Each row of a before or after table is a point. The points were changed in one or more steps. Then noise was added and the rows were shuffled. The steps act on columns, c1 being the first. Write out the steps. A step turns or swaps two columns, mirrors them in a line or flattens them onto one, adds a multiple of one to another, or multiplies or shifts one. Angles are multiples of 10 degrees, from the lower column toward the higher: turns from -170 to 170, lines from 10 to 170 but not 90. Use the fewest steps. Two steps may share a column if one is a turn and the other turns, adds or multiplies; they go together, in the order done. Otherwise the lowest column goes first.

Before (13 x 2):
[[-12 -34]
 [ 44 -24]
 [ 13 -56]
 [-19   5]
 [ -2  -5]
 [ -7 -40]
 [ 42 -37]
 [-12   1]
 [-39  47]
 [-43  43]
 [ -7 -10]
 [ 25 -35]
 [-10 -35]]
After:
[[ 19  51]
 [ 28  25]
 [ 15 -14]
 [  7   4]
 [ 13   6]
 [ 10  -8]
 [ 27  24]
 [-27  42]
 [ -3  46]
 [ 26  29]
 [-18  51]
 [ 10 -63]
 [ 14 -60]]
Steps: turn c1 and c2 by 150 degrees

Before, 14 rows:
[[ -7  -8 -14]
 [ 21  16   1]
 [-10  17  -2]
 [ 11  -8 -18]
 [ 18   5   6]
 [  0  18   1]
 [-10  -7  -3]
 [ -8   0 -20]
 [ 17  20   5]
 [  9  -3  -9]
 [  8   8   6]
 [ -4  -4   8]
 [ 20   5  -2]
 [  5  11  -4]]
After, 14 rows:
[[-11  15  17]
 [-13 -16  -5]
 [-24   9  14]
 [-12  16  -7]
 [  3  13 -53]
 [-22  13   3]
 [  2  -8 -59]
 [-16  -7   4]
 [  3  -3  25]
 [-13   1 -11]
 [  9  -4 -42]
 [  0   9 -27]
 [ 11  -7  -9]
 [-10   7  17]]
Steps: turn c1 and c2 by 110 degrees; multiply c3 by 3

Before, 8 rows:
[[ 16 -11   5   0]
 [ -2   9  18  -6]
 [  9 -14  10   5]
 [ -6  -8 -25  -9]
 [ -2  -9   9  -6]
 [-17   2  28 -24]
 [-31  -3 -14  14]
 [-14  -5 -12   7]]
After:
[[ -8  -6  17 -14]
 [  7 -22  28 -60]
 [  8  17  11  12]
 [ 16 -36 -14  34]
 [  8   0   9 -13]
 [  2  22   5  -2]
 [ 11 -17 -13  17]
 [ 11  -4 -24 -22]]
Steps: multiply c1 by 1.3; turn c1 and c2 by 110 degrees; multiply c4 by 2.5

Before (12 x 8):
[[ 14   3 -18  -4   2  -7 -42 -20]
 [ 21 -13  -5   1  11 -12 -16   4]
 [  2   8  -2  -3   1 -15 -15  15]
 [ 13   4  -3   1  12 -22  14   8]
 [ -7  13   2   4   9  -2  14 -14]
 [-15  27  -1   3  18  -5  17   3]
 [ 16   0   9   4  -2   4  -7   1]
 [  0  -3 -20  19 -17  -8 -20  -2]
 [ 12  -9  32  -3   9   6  -9 -11]
 [  8   3  -1 -23  11  -7  10   6]
 [-17   2  -3   2  -2 -14  -5   0]
 [ 14   6   2  -7  -5 -24 -12   5]]
After, 12 rows:
[[-39  -8 -40  10   7  22 -22  -9]
 [-28   5 -12   0 -18  44 -12  11]
 [-20 -12 -23  -9 -21  15 -14  -4]
 [-26  16 -60  -2  -9  14 -41 -11]
 [-53  11  16  19 -16  -1  17  16]
 [-25  -4   9   2 -33  34  16   7]
 [-45  13  14  13 -11  -4  12  -6]
 [-31   3  23  -8  -3 -14 -10 -12]
 [-36  -4 -19   1 -16  25 -14  18]
 [-57   0  -6   2 -13  26  -3   0]
 [-23   0   1   3   7  -7  -4  -2]
 [-33   9   7 -16 -18   7  10  16]]
Steps: shift c1 by -40; turn c2 and c4 by 40 degrees; turn c2 and c8 by 40 degrees; add 1 times c7 to c3; multiply c6 by 2; turn c5 and c6 by -150 degrees
